Each row of a before or after table is a point. The points were changed in one or more steps. Then noise was added and the rows were shuffled. The steps act on columns, c1 being the first. Name the steps. A step turns or swaps two columns, mirrors them in a line or flattens them onto one, adds a multiple of one to another, or multiplies or shifts one. Angles are multiples of 10 degrees, from the lower column toward the higher: turns from -170 to 170, lines from 10 to 170 but not 90. Use the fewest steps. Two steps may share a column if one is a turn and the other turns, adds or multiplies; they go together, in the order done. Otherwise the lowest column goes first.

Before (14 x 3)
[[-0.62 -0.32  0.99]
 [ 0.19  0.57  0.63]
 [ 0.58  0.29 -0.51]
 [-0.35 -0.52  0.13]
 [ 0.36  0.55  0.00]
 [ 0.16  0.53 -0.02]
 [-0.57  0.29  0.69]
 [-0.27 -0.02  0.65]
 [-0.09 -0.61  0.71]
 [ 0.06 -0.24  0.06]
 [ 0.31  0.50 -0.18]
 [ 0.65  0.32 -0.10]
 [-0.11 -0.04  0.13]
 [-0.09 -0.44  0.14]]
After (14 x 3)
[[ 0.61  0.17 -0.25]
 [ 0.52 -0.30 -0.02]
 [ 0.54 -0.35  1.56]
 [ 0.68 -0.22  0.06]
 [-0.63  0.45  1.74]
 [-0.18 -0.48  1.68]
 [-0.15  0.26  0.13]
 [-0.69 -0.17  2.45]
 [ 0.62 -0.10 -0.49]
 [-0.17 -0.17  1.59]
 [-0.48  0.25  0.31]
 [-0.60  0.26  0.36]
 [-0.10 -0.03  0.29]
 [ 0.65  0.17 -1.25]]
Steps: mirror c1 and c2 in the line at 20 degrees; multiply c3 by 2.5

Before (9 x 6)
[[ 0.49 -0.22  0.15  0.81  0.55 -0.50]
 [-0.26  0.87  0.59  0.07 -0.21  0.54]
 [-0.38  0.33 -0.32  0.34  0.70  0.20]
 [-0.71  0.98  1.01 -0.21 -0.09  0.26]
 [-0.08  0.15  0.55 -0.23 -0.23 -0.14]
 [ 0.21 -0.24  0.51  0.22 -0.35 -0.45]
 [ 0.63  0.62 -0.21  0.17  0.48  0.03]
 [-0.17  0.59  0.69 -0.23  0.29  0.94]
 [-0.28  0.69  0.76 -0.37  0.28  0.24]]
After (9 x 6)
[[-0.32  0.54 -0.08  0.04  0.39 -1.19]
 [-0.44  0.63  0.43 -0.07  0.36 -0.76]
 [ 0.29 -0.18  0.67  0.06 -0.39  0.05]
 [ 0.53  0.57 -0.15  0.48  0.60  0.04]
 [-0.60  0.99  0.59 -0.54  0.11 -0.86]
 [ 0.94 -0.32  0.47  0.00  0.52  0.37]
 [-0.26  0.11  0.46  0.12 -0.23 -0.16]
 [ 0.10  0.24 -0.33 -0.50  0.72 -0.06]
 [-0.08  0.90  0.14 -0.30 -0.02 -0.77]]
Steps: mirror c1 and c4 in the line at 30 degrees; turn c2 and c5 by 10 degrees; mirror c3 and c6 in the line at 160 degrees

Before (11 x 8)
[[-0.08 -0.34  0.32 -0.24  0.14  0.42 -0.27 -0.16]
 [-0.28 -0.48 -0.49 -0.08  0.35  0.59  0.40 -0.72]
 [-0.27  0.12 -0.14  0.66 -0.17  0.87 -0.55 -0.43]
 [-0.88  0.34  0.08 -0.71 -0.07 -0.34 -0.35 -0.56]
 [ 0.14  0.60  0.07 -0.60  0.06  0.70 -0.34  0.41]
 [-0.05  0.59 -0.64  0.69 -0.52 -0.19  0.53 -0.43]
 [-0.75  0.43 -0.25  0.28 -0.60 -0.12  0.08  0.36]
 [ 0.23  0.46 -1.00  0.54  0.15  0.12 -0.03  0.52]
 [ 0.21 -0.33 -0.48  0.25  0.44 -0.02  0.03  0.38]
 [-0.86 -0.02 -0.36 -0.46 -0.02 -0.24 -0.63 -0.66]
 [ 0.24  0.20 -0.51 -0.19 -0.55  0.14  0.10  0.35]]
After (11 x 8)
[[ 0.60  1.10 -0.22  0.16  0.08  0.13  0.43 -0.33]
 [-0.62  0.92 -0.14  0.51 -0.22  0.02  0.39  0.13]
 [ 0.11  0.83  0.21  1.14 -0.04 -0.08 -0.55 -0.35]
 [-0.05  0.41 -0.18  0.91 -0.06  0.09 -0.69 -0.66]
 [ 0.16  0.17  0.05  0.16  0.06 -0.05 -0.14 -0.25]
 [-0.04  0.09 -0.65  0.29  0.15  0.33 -0.69  0.41]
 [-0.65  1.04 -0.44 -0.28 -0.19  0.23 -0.45  0.58]
 [-0.38  0.92 -0.79 -0.43  0.01  0.46  0.57 -0.02]
 [-0.70  0.60 -0.46 -0.02 -0.13  0.32 -0.39 -0.55]
 [-0.12  0.13 -0.35 -0.30  0.20  0.21  0.35  0.02]
 [ 0.25  0.67 -0.43 -0.11 -0.18  0.22  0.36  0.17]]
Steps: mirror c1 and c4 in the line at 150 degrees; shift c2 by 0.50; flatten c3 and c6 onto the line at 150 degrees; multiply c5 by 0.4; swap c7 and c8

Before (12 x 11)
[[ 0.29  0.15 -0.40  0.76  0.04 -0.24  0.32  0.49  0.26  0.03  0.11]
 [-0.57 -0.53 -0.32  1.01 -0.55 -0.08  0.54  0.12 -0.24 -0.53 -0.93]
 [-0.98  0.70  0.08 -0.01  0.65  0.21 -0.42 -0.04 -0.38  0.70  0.09]
 [ 0.00  0.10  0.18  0.60 -0.10  0.56  0.09  0.16 -0.06 -0.65 -0.55]
 [-0.36  0.27  0.52 -0.09  0.68  0.23 -0.60  0.02 -1.20  0.83  0.47]
 [-0.32 -0.71 -0.28  0.34 -0.02  0.31  0.17  0.04  0.06 -0.91 -0.05]
 [-0.12  0.60 -0.32  0.16 -0.11 -0.57  0.32 -0.21 -0.39 -0.19 -0.26]
 [-0.34  0.69  0.21 -0.53  0.21  0.40  0.17  0.44 -0.59  0.95  0.65]
 [-0.38  0.17  0.53  0.59  0.06 -0.67  0.74 -0.15  0.07 -0.14 -0.22]
 [ 0.04 -0.02 -0.21  0.24 -0.01  0.09  0.31 -0.46  0.07  0.41 -0.44]
 [-0.29  0.18  0.19  0.04 -0.41 -0.48 -0.25  0.13  0.06  0.27 -0.30]
 [-0.04  0.03 -0.22 -0.01  0.22 -0.69  0.50  0.39  0.08  0.05 -1.04]]
After (12 x 11)
[[ 0.01 -0.76  0.51 -0.26  0.50  0.44 -0.31  0.11  1.33  0.45  0.45]
 [ 0.07  1.12 -0.29  1.03  0.03  0.40 -0.09  0.00 -0.14 -0.22 -0.07]
 [-0.31 -0.99  0.07 -0.03  0.53  0.96  0.08 -0.04  0.58  0.07  0.17]
 [ 0.17 -1.12  0.14 -1.60  0.25  0.49 -0.50  0.45  0.32  0.27  0.60]
 [-0.36  0.73 -0.33  3.02 -0.39  0.46 -0.57  0.08 -0.17 -0.05 -0.81]
 [-0.57 -0.32  0.16  0.13 -0.50  0.01  0.23  0.16  0.12  0.08 -0.12]
 [ 0.50  0.34  0.16  1.79 -0.09  0.29 -0.12  0.20 -0.02 -0.57 -0.68]
 [-0.78 -0.04  0.57  1.77  0.29  0.01 -0.52 -0.07 -0.53 -0.22  0.01]
 [-0.63 -0.05 -0.28 -0.04  0.36 -0.29 -0.33  0.34 -0.39  0.02 -0.86]
 [-0.08 -0.14 -0.48  2.29  0.12 -0.38 -0.09  0.42 -0.41 -0.08  0.14]
 [ 0.12 -0.24 -0.13  0.72  0.08  0.01 -0.20 -0.50 -0.25  0.32 -0.47]
 [-0.55 -0.33 -0.27  0.48 -0.01 -0.19 -0.48 -0.26  0.09 -0.52 -0.10]]
Steps: turn c1 and c6 by -60 degrees; add -0.3 times c1 to c11; mirror c2 and c10 in the line at 110 degrees; turn c3 and c8 by 10 degrees; multiply c4 by 3; add 0.3 times c7 to c5; turn c7 and c9 by -140 degrees

Before (14 x 14)
[[-0.33  0.75  0.47 -0.28  0.13  0.56 -0.48 -0.08 -0.45 -0.37 -0.42 -0.15
  -0.57 -0.26]
 [ 0.42 -0.37 -0.29 -0.20  0.14 -0.30 -0.11 -0.31 -0.06 -0.22 -0.31 -0.15
  -0.06 -0.87]
 [-0.37 -0.12 -0.44 -0.48 -0.57  0.47 -0.22 -0.78  0.17 -0.05 -0.37 -0.17
  -0.24 -0.37]
 [ 0.07  0.76 -0.14  0.23  0.03 -0.51  0.42 -0.01 -0.20 -0.39  0.56 -0.33
  -0.18  0.22]
 [-0.41  0.66  0.21  0.53 -0.43 -0.64  0.06  0.46  0.53  0.62  0.02  0.21
  -0.20  0.27]
 [-0.28 -0.04  0.15  0.24 -0.06  0.04  0.09  0.26 -0.71  0.08 -0.20  0.82
  -0.21  0.34]
 [-0.61 -0.35  0.40  0.25  0.49  0.27  0.34 -0.14  0.10 -0.01  0.02  0.51
   0.48 -0.07]
 [-0.12 -0.43  0.54 -0.75  0.22 -0.40 -0.14 -0.37  0.46  0.58  0.00 -0.47
   0.32 -0.12]
 [ 0.14  0.23 -0.32  0.61  0.28 -0.39 -0.17 -0.95  0.06 -0.08  0.36  0.85
   0.21  0.28]
 [ 0.52  0.00  0.10  0.61  0.19  0.05  0.27  0.28  0.30  0.33  0.74  0.55
   0.50  0.42]
 [-0.38 -0.35 -0.19 -0.35  0.38 -0.03 -0.68 -0.53 -0.58 -0.45  0.35 -0.49
   0.57 -0.78]
 [-0.03 -0.44  0.77  0.25 -0.39 -0.53 -0.49 -0.87  0.30 -0.34 -0.33  0.18
   0.48  0.15]
 [ 0.48  0.64 -0.43  0.78 -0.46 -0.62  0.31 -0.14 -0.24  0.67 -0.71 -0.11
   0.06  0.15]
 [-0.17  0.13 -0.03  0.32  0.40  0.48 -0.49 -0.04 -0.02 -0.48 -0.42  0.04
  -0.69  0.64]]
After (14 x 14)
[[ 0.12 -0.56  0.02  0.36 -0.74 -0.76 -0.13 -0.49 -0.41 -0.08  0.37  0.51
   0.21  0.31]
 [-0.14  0.63  0.41 -0.54 -0.34  0.52 -0.11 -0.02 -0.58  0.62  0.02  0.30
   0.18 -0.10]
 [-0.31 -0.25  0.46  0.00  0.05 -0.92  0.14  0.03  0.75  0.03 -0.17  0.10
  -0.25  0.36]
 [ 0.53 -0.57  0.48  0.06  0.11 -0.54  0.29  0.35 -0.21  0.36  0.72  0.02
   0.46  0.41]
 [-0.01 -0.33  0.93 -0.35 -0.10 -0.09 -0.50 -0.75 -0.59 -0.22 -0.34  0.55
   0.55  0.17]
 [ 0.50 -0.60 -0.33  0.81  0.21  0.21  0.31 -0.47  0.19  0.66 -0.73  0.60
  -0.09  0.21]
 [-0.33  0.47 -0.78 -0.21  0.02  0.09 -0.16 -0.87 -0.36 -0.09 -0.37 -0.48
  -0.27 -0.39]
 [-0.20 -0.26  0.64  0.23 -0.33 -0.12 -0.47  0.21 -0.02 -0.61 -0.44 -0.47
  -0.64  0.62]
 [ 0.46  0.16 -1.16 -0.44 -0.29  0.22 -0.09 -0.21 -0.07 -0.28 -0.32  0.30
  -0.05 -0.84]
 [ 0.08 -0.08  0.03  0.82 -0.04  0.43  0.42 -0.08  0.22 -0.40  0.51  0.40
  -0.07  0.15]
 [-0.40 -0.39  0.48  0.75  0.73 -0.13 -0.02  0.21 -0.36  0.58  0.02  0.71
  -0.30  0.34]
 [-0.44  0.26 -0.95 -0.43 -0.73  0.50 -0.64 -0.24  0.36 -0.36  0.37 -0.03
   0.61 -0.84]
 [-0.35  0.37  0.25  0.73 -0.30  0.08 -0.55 -0.05  0.41 -0.49 -0.39 -0.55
  -0.48 -0.25]
 [-0.63 -0.27  0.29 -0.30 -0.45 -0.59  0.31  0.21 -0.19  0.08 -0.02 -0.16
   0.47 -0.10]]
Steps: turn c2 and c4 by 80 degrees; add 1 times c14 to c3; turn c8 and c9 by 160 degrees; turn c5 and c8 by 140 degrees; mirror c6 and c12 in the line at 130 degrees; turn c10 and c13 by -10 degrees

Before (14 x 20)
[[ 0.42  0.60 -0.49  0.47 -0.38  0.73 -0.10  0.60 -0.12 -0.19  0.69 -0.17
  -0.39  0.16  0.44 -0.32 -0.55  0.22 -0.45  0.51]
 [-0.49 -0.04 -0.06 -0.24 -0.13 -0.11  0.65 -0.80 -0.40 -0.26  0.43  0.26
   0.38 -0.40  0.21  0.23  0.45 -0.28  0.40  0.35]
 [-0.77 -0.22  0.31  0.24 -0.04 -0.72  0.02 -0.17  0.14  0.29 -0.12  0.56
   0.18 -0.42 -0.05 -0.39  0.65 -0.45  0.54  0.13]
 [-0.16  0.04 -0.33 -0.17  0.30  0.30  0.46 -0.01 -0.41  0.92  1.36  0.37
   0.71 -0.06  0.09  0.92  0.29 -0.72  0.60  0.45]
 [-0.10 -0.10 -0.16  0.33 -0.15 -0.26  0.47 -0.57 -0.47  0.40  0.80  0.25
  -0.19 -0.02 -0.37 -0.43  0.67 -0.18  0.61  0.08]
 [-0.08  0.28 -0.82  0.33 -0.42 -0.38 -0.13  0.17 -0.31  0.30  0.33 -0.09
  -0.41 -0.15  0.38  0.25  0.07  0.74 -0.11 -0.24]
 [-0.43 -0.13 -0.32 -0.37  0.68  0.08  0.72 -0.48 -0.48  0.87  0.56  0.70
  -0.08 -0.23  0.51  0.06  0.63 -0.45  0.50  0.69]
 [-0.53 -0.10 -0.52  0.55  0.23 -0.32  0.89  0.05 -0.52  0.02 -0.02  0.51
   0.19 -0.48 -0.28 -0.39  0.12 -0.16  0.33 -0.39]
 [ 0.49  0.51 -1.10  0.02  0.05  0.08  0.11  0.68  0.22 -0.48  1.11 -0.20
  -0.39  0.76  0.62  0.19  0.04 -0.11 -0.26  0.34]
 [-0.36  0.24 -0.79  0.29 -0.27  0.29 -0.10  0.29  0.33 -0.16  0.31 -0.27
  -1.12 -0.38 -0.39  0.19  0.15  0.26 -0.39 -0.28]
 [ 0.31  0.95 -1.44  0.69 -0.34  0.26 -0.02  0.09  0.57  0.15  0.50 -0.62
  -0.31  0.39  0.22  0.24 -0.06  0.06 -0.58  0.81]
 [-0.95  0.68  0.04  0.33 -0.25 -0.25  0.56 -0.05 -0.37  0.19 -0.03 -0.11
  -0.42 -0.14  0.17 -0.22  0.57 -0.30  0.61 -0.23]
 [-0.04  0.28  0.33 -0.21  0.69  0.05  0.82 -0.74 -0.17  0.78  0.77  0.84
   0.71 -0.01  0.15  0.20  0.60 -0.40  0.23 -0.26]
 [ 0.13  0.86 -0.64  0.22  0.69  0.01 -0.12  0.13 -0.40 -0.05  1.24  0.06
  -0.28  0.32  0.00  0.70 -0.21  0.14 -0.24  0.88]]
After (14 x 20)
[[-0.06  0.63 -0.50 -0.65  0.29  0.46  0.26  0.61 -0.08 -0.02  0.72 -0.23
  -0.40  0.17 -0.62 -0.32 -0.59  0.22 -0.47  0.46]
 [-0.28  0.05 -0.38  0.28 -0.46  0.27 -0.36  0.13 -0.42  0.78  1.35  0.35
   0.64 -0.58  0.20  0.93  0.35 -0.74  0.61  0.47]
 [-0.53 -0.03  0.01  0.49  0.03  0.06 -0.34 -0.30 -0.36 -0.37  0.51  0.27
   0.36 -0.22 -0.29  0.25  0.45 -0.20  0.44  0.32]
 [-0.27  0.91 -1.41 -0.59  0.37  0.28  0.38  0.19  0.56  0.37  0.46 -0.55
  -0.36  0.27 -0.44  0.24 -0.06  0.04 -0.58  0.82]
 [-0.46 -0.13 -0.35  0.53 -1.16  0.09 -0.59 -0.12 -0.48  0.64  0.53  0.65
  -0.10 -0.67  0.07  0.10  0.59 -0.45  0.52  0.72]
 [-0.45 -0.22  0.37  0.59  0.04 -0.60  0.46 -0.52  0.10  0.09 -0.15  0.55
   0.18 -0.47  0.00 -0.46  0.68 -0.44  0.60  0.13]
 [-0.55  0.34  0.32  0.17 -1.01  0.21 -0.64 -0.22 -0.20  0.69  0.82  0.87
   0.73 -0.34  0.46  0.15  0.63 -0.38  0.29 -0.31]
 [-1.11 -0.01 -0.51  0.25 -0.19 -0.28  0.03 -0.12 -0.50 -0.27 -0.02  0.54
   0.15 -0.43  0.37 -0.39  0.08 -0.11  0.30 -0.46]
 [-0.17  0.26 -0.83  0.19  0.62  0.18  0.45  0.26  0.30 -0.38  0.33 -0.35
  -1.19 -0.21  0.19  0.21  0.10  0.30 -0.34 -0.27]
 [ 0.04  0.50 -1.13 -0.39 -0.40 -0.05 -0.21  0.24  0.28 -0.10  1.10 -0.18
  -0.34  0.91 -0.51  0.19  0.11 -0.15 -0.30  0.34]
 [-0.10  0.30 -0.79 -0.10  0.39 -0.41  0.39 -0.07 -0.27  0.13  0.32 -0.11
  -0.43 -0.27 -0.66  0.17  0.08  0.79 -0.16 -0.21]
 [-0.92  0.70 -0.03  0.69  0.30 -0.31  0.22 -0.16 -0.29  0.10 -0.04 -0.09
  -0.50 -0.24 -0.32 -0.27  0.61 -0.36  0.60 -0.26]
 [-0.53 -0.10 -0.17 -0.13  0.41 -0.07 -0.05 -0.33 -0.50  0.41  0.79  0.17
  -0.26 -0.19  0.20 -0.49  0.57 -0.15  0.61  0.09]
 [-0.04  0.88 -0.68 -0.17 -0.97  0.04  0.21  0.08 -0.40  0.18  1.16  0.12
  -0.19  0.36  0.57  0.71 -0.18  0.15 -0.20  0.99]]
Steps: turn c1 and c4 by -120 degrees; turn c1 and c7 by 130 degrees; multiply c5 by 1.6; turn c5 and c15 by 150 degrees; multiply c8 by 0.4; turn c6 and c8 by 30 degrees; turn c10 and c14 by -30 degrees
